Each point is reached from the start by the listed moves, each made once or not at all, plus a little noise. Say if it took an odd or an even number of moves. Then give how often each move was made.

Moves:
(1): [ 44  -5   1  31 -32]
(2): [ 21  38  19 -20  14]
(3): [ 14 -16  16 -26 -15]
Start: [1 2 4 3 2]
Points:
[ 45  -1   7  35 -29] => odd (1, 0, 0)
[ 34  23  38 -41   2] => even (0, 1, 1)
[ 59 -18  21  10 -44] => even (1, 0, 1)

Moves:
(1): [ 40   3 -15  -5 -16 -12  -2 -26  -7 -11]
(2): [-21  18  14   1   6  33   5 -26  28  -2]
(3): [  5   3  33 -13   0 -24  -6  -6  12   4]
(4): [  9  -6  47  37  -6  10  25  18 -10  13]
(5): [  5   0   1 -11  22  18  20   2  -9  -5]
(6): [  6 -17  11 -11 -19  33   4  14  14 -33]
(7): [ -8  -2   0 -17 -17 -18  27   3   0  12]
(8): [  4  29  -8 -12 -14  12  -6  25  14  -8]
Start: [  1  41 -12 -10  -3 -16   1  -7 -19  -7]
Points:
[  3  53  23 -64 -54 -12  21  34  20 -33] => even (0, 0, 1, 0, 0, 1, 1, 1)
[ 25  75 -11 -66 -47  45  48 -13  24 -59] => even (1, 1, 0, 0, 1, 1, 1, 1)
[ 21  53  71 -12 -41  22  23  45  11 -33] => even (0, 0, 1, 1, 0, 1, 0, 1)
[ 20  41  35  15  16  13  42   9 -35   4] => even (0, 0, 0, 1, 1, 0, 0, 0)
[ 39  65 -35 -44 -49 -28  24  -9  -6 -12] => odd (1, 0, 0, 0, 0, 0, 1, 1)

Moves:
(1): [ 16  -8  -2  14   6   9  18  21 -13   5  -2  -7  -6]
(2): [ 13  42  -8  -5  26 -16   9 -14   0 -17 -19   9   2]
(3): [ 12   1  21   5   7  12 -12 -19   1  -6 -13   2   8]
(4): [  3  17 -10   7  -2  13  -1  -4  -5   3   3  23   8]
(5): [-17  -5  -4   8  27  22  22  -5   9 -13  17   7  -6]
(6): [-11   0  12 -16   3  30 -11  38   3  22  10 -25   7]
(7): [-3 -2  6 -4 -5 -7 13 -6 17  7 -8  3 14]
(8): [-16  18  21  21  14 -16   1  22  -7 -21  22  28  -7]
(9): [  5  11  -9   1 -20   8  -2   9   7 -45  14   6  -7]
(10): [ 16  -1 -18   8   2   2 -13  -1  25  27  13  -1   6]
(11): [ 14  -2  16   6  -6   9  19  -4 -14   0  34 -17   8]
(12): [ 19   0  11 -23   2  -1   5   5  -6   0  17  32 -15]
Start: [  1  10 -11   5  -6  10 -15  -1  -8 -13  -2   2 -54]
Points:
[ 27  61   5  26  43  48  23 -46 -16 -47  20  28 -36] => odd (0, 1, 1, 1, 1, 0, 0, 0, 0, 0, 1, 0)
[ 50  89  21  20  22  11  13  14 -15 -88  12  97 -57] => even (1, 1, 1, 1, 0, 0, 1, 1, 1, 0, 0, 1)
[ 61  14  -6  43   3  52  -4  -6 -16  16  34   2 -31] => odd (1, 0, 1, 1, 0, 0, 0, 0, 0, 1, 1, 0)
[-27  23   0  23  40  53 -16  55  22   2  59  12 -53] => even (0, 0, 0, 0, 1, 1, 0, 1, 0, 1, 0, 0)
[-12  30 -26  17  -7  41  17  -7  24 -59  28  44 -44] => even (0, 0, 0, 1, 1, 0, 1, 0, 1, 0, 0, 0)
[ 57  13 -32   5 -18  30 -10  32   4 -26  40  30 -76] => even (1, 0, 0, 0, 0, 0, 0, 0, 1, 1, 0, 1)
[ 55  78 -12 -11  -6  22  16  -9 -29 -72  46  57 -58] => odd (0, 1, 0, 1, 0, 0, 0, 0, 1, 0, 1, 1)
[ 27  26  -5  19 -25  78   5  61 -28 -29  56 -19 -43] => odd (1, 0, 0, 1, 0, 1, 0, 0, 1, 0, 1, 0)

Moves:
(1): [ -8  -9   6  -5 -10  11   8  -2   6   8  -3  -1  -8  10  -8   7  -7 -10
   6   6 -18   3  -7  -4   5  -2  -6]
(2): [  0  -4  -9   7  -7   5  -7   3  -4   0  11  10  -3  10   1 -10  14  -9
   9 -18   7   0   3   9  -8 -11   1]
(3): [ -2   3   1 -13 -13   1  -6  14   3   5  -4  -4  -2  -3   5  10  -7   3
  -2 -13   2   1  12   0 -15  -3   8]
(4): [-3 -3 -2 -7  6 -4  5 -9  3  0  4  2 -6 -5  0 -1 -4 -2 15 10 -1  2 12  5
 -5 -6  0]
(5): [ -9  12   8  -5   7  -9 -18   2  13   3 -13  21   3 -30   4   8   1   5
 -20 -18  -4   2 -11  17  10  14  16]
(6): [-11   4   7  -7   0  13   1  -5   5   7  -9  -3  22 -13 -14  -3   8  10
  -7 -17   5  20   7  10   6  10   2]
(7): [  0  -4  -6  -1   7  -3  -3  11 -14  -6   7  -4  -6   0  -3  -2  -4   6
  -1  14   3  -3  -4   6  20   4  -5]
(8): [ -4  -9   2   5  -3  -3  -8   4  -9   5   5  -3   0 -10   1   5  -8   7
  -2   3   2  -6   3   4  -2  15   0]
(9): [ -8 -12   2   0  -2  -8  -9  -4   7  -2   4   5  -5   6  -1  11  -1   5
  -3  -9  10   4   4 -12   8  -2  14]
(10): [  7   8  14   2 -11   0  -6  -9   8   8  -2  -8  15  -3   8  -7   2   5
   5   0  -3  -1   4   1  -5 -15  -8]
(11): [ -3  -6 -13  -1  -2   3   8  -5  -8   4 -13 -13 -11  -3   4  12  13  -4
   5  -5 -13   3 -12   9   9 -13 -23]
(12): [ -4   9   0   7  11  -6  -3   3   3   6 -11   1   5   6  -7  -1  -2   1
  -5   9   0   0  -6   1   8   7   3]
(13): [  7   1 -16  18   8  -5  10  13  -9   1  -8  -7  19  14   5  -5  -9   5
  12  -2  -4  21  12   4   4   1  23]
(14): [  3  -1  -2   4   2 -16  -2   6  -5  -5   9   1  -1  -3  -6   6   3  -6
  -3  23   9 -12 -13  10   0   8  18]
(15): [  7  22   4  -9   8   7  13 -29   1  -3  -6  -4  -9  22 -12 -21  -7   5
   4   8  13  -4   0   0  -9 -16   6]
(16): [  0  11 -15   3   0   9  -3  -3  -1   5   7   4   7   2  -6  -4  10   2
  15 -11  -8  -4   1   1   3  -2  -4]
(17): [  8  20  14  22   4   3 -14  28 -17   1  -4  -1   9 -19  -3  -7   8   7
   5 -23 -11  -6  -3  19 -14 -15  18]
(18): [  9 -11  -1  -6  10  11  10  -2  14   2   6   1  -4   9  11   6   6   0
   3   5  -2   3   5   0   7   0 -12]
(19): [  6  -5  13 -10 -17 -13  -5  -2   5 -12 -25   2 -11 -23 -15  -5  -2  14
 -11 -20  12 -10  -7   4   8  -2   0]
(20): [-8  9 -8 -2 -4  4 13 12 -2 -3 -2  4 -3  1  3 -8 10 13 -7  7 -4 18 17  0
  0  2  6]
(21): [ -5   8  14   8  -8  -4   7 -12  11 -15 -10  -7  -9  -3   3   6 -11 -10
  -7  -2   6   1  -1   3   4  -8  -8]
(22): [ -4  10   1   5   0   0  -9  10 -10   0  -3   7  -1   4  11   5   1 -11
  10  -4   0  -3  -5   2   5   8   3]
(23): [  3  -4   0   3   0   9 -11  -6  -5   9   9  23   4  10  -9  10 -11  -1
  12   1   4  10  13  -3  -4  -1  12]
(24): [ -5  -5   8  -1 -16  -5  11   5  -2  -1   2   4  -6 -11   3   3  -2   0
 -12   2  15 -23   7   4   0 -21   0]
Start: [ -8   3  14   2 -13   0 -22   7  10 -16  29  -2  30  -2   1  -4 -22  13
  -2 -40   6   4   1  -3  10  17  12]
Points:
[ -12   44   45   16  -66   12   -8    8   -7  -10  -20   -4   39  -37
  -21  -25  -30   55   17 -107   32   31   68   63  -19  -67   47] => odd (0, 1, 1, 1, 0, 1, 0, 1, 0, 1, 1, 0, 1, 0, 1, 0, 1, 0, 1, 1, 1, 0, 1, 1)
[-14  43  41  29 -23  -4 -45   3 -15   0   1 -12  53  -8  -5  19 -43  26
  42 -67  23  34  36  53 -11 -20  80] => even (0, 0, 1, 1, 0, 1, 0, 1, 1, 1, 1, 0, 1, 1, 1, 0, 1, 0, 0, 0, 1, 1, 1, 0)
[ -31   -8   28   12  -72   -2  -24   59  -17    1  -11  -21   34  -51
  -11   -6   -9   65   13 -104    9   30   52   56   22  -40   43] => odd (1, 1, 1, 1, 0, 1, 1, 1, 1, 1, 1, 0, 1, 0, 0, 0, 1, 0, 1, 1, 0, 0, 0, 1)
[-24  30  36  21 -71  -5 -31  14  15 -16   9  39  19  -1 -19  -4 -16   2
  10 -47  23 -18   9  26  24 -14  29] => even (1, 1, 0, 0, 0, 0, 0, 0, 0, 1, 0, 1, 0, 1, 0, 1, 0, 0, 1, 1, 1, 1, 1, 1)
[-17  -8  22   8 -23  24 -28  19  11  10  29  43   9 -32   0  22  -4   2
  22 -79 -19  -1   8  54  11 -36  18] => odd (1, 1, 0, 1, 1, 0, 0, 0, 0, 0, 1, 0, 0, 0, 0, 0, 1, 1, 0, 0, 0, 0, 1, 1)
[-18   3   8  14 -36   8 -36  18   3   9   0  -1  39  -1 -15  26 -31  11
  50 -60   5  33  20  63  48   7  19] => even (1, 1, 1, 1, 0, 1, 1, 1, 0, 1, 1, 1, 1, 1, 0, 1, 0, 1, 1, 0, 1, 1, 1, 0)
[ -17   37    9   21  -22   -5  -52   74    0    0  -25   43   35  -39
    6   30  -11   50   -3 -121   -2   23   34   45   39  -11   78] => even (0, 0, 1, 0, 1, 0, 0, 0, 1, 0, 1, 1, 1, 0, 0, 1, 1, 1, 1, 1, 0, 1, 1, 1)
[-11  63  13 -10 -37 -14  -5 -17  33 -21 -42 -12  24 -27  -1 -20 -28  50
   5 -87   2  34  28  43  15 -31  29] => odd (0, 0, 1, 1, 1, 0, 0, 0, 0, 1, 1, 0, 1, 0, 1, 1, 0, 0, 1, 1, 1, 0, 0, 0)
[-19  37  52  -5 -19  20 -13 -12  44   5 -14  11  54   7 -12   8 -66  33
 -15 -47  20  34  33  36  41 -11  45] => odd (1, 0, 1, 0, 1, 1, 1, 0, 0, 1, 0, 1, 1, 0, 1, 0, 0, 1, 0, 0, 1, 0, 1, 1)
[-23  13  39  -6 -52 -44 -30   0  23   1 -34  -6  18 -31 -16  22 -46  42
 -31 -57  29 -15  -8  35  34 -11  63] => odd (1, 0, 1, 0, 1, 0, 0, 1, 1, 1, 1, 1, 1, 1, 1, 0, 0, 0, 1, 0, 0, 0, 0, 1)
[-28  47 -11  16   0   9 -37   3  23  -4  20  52  29  31   8   8 -40  26
  32 -71  24  52  65  30  15  22  79] => odd (0, 1, 1, 1, 1, 0, 0, 1, 1, 0, 0, 1, 1, 0, 1, 1, 0, 1, 0, 1, 1, 1, 1, 0)
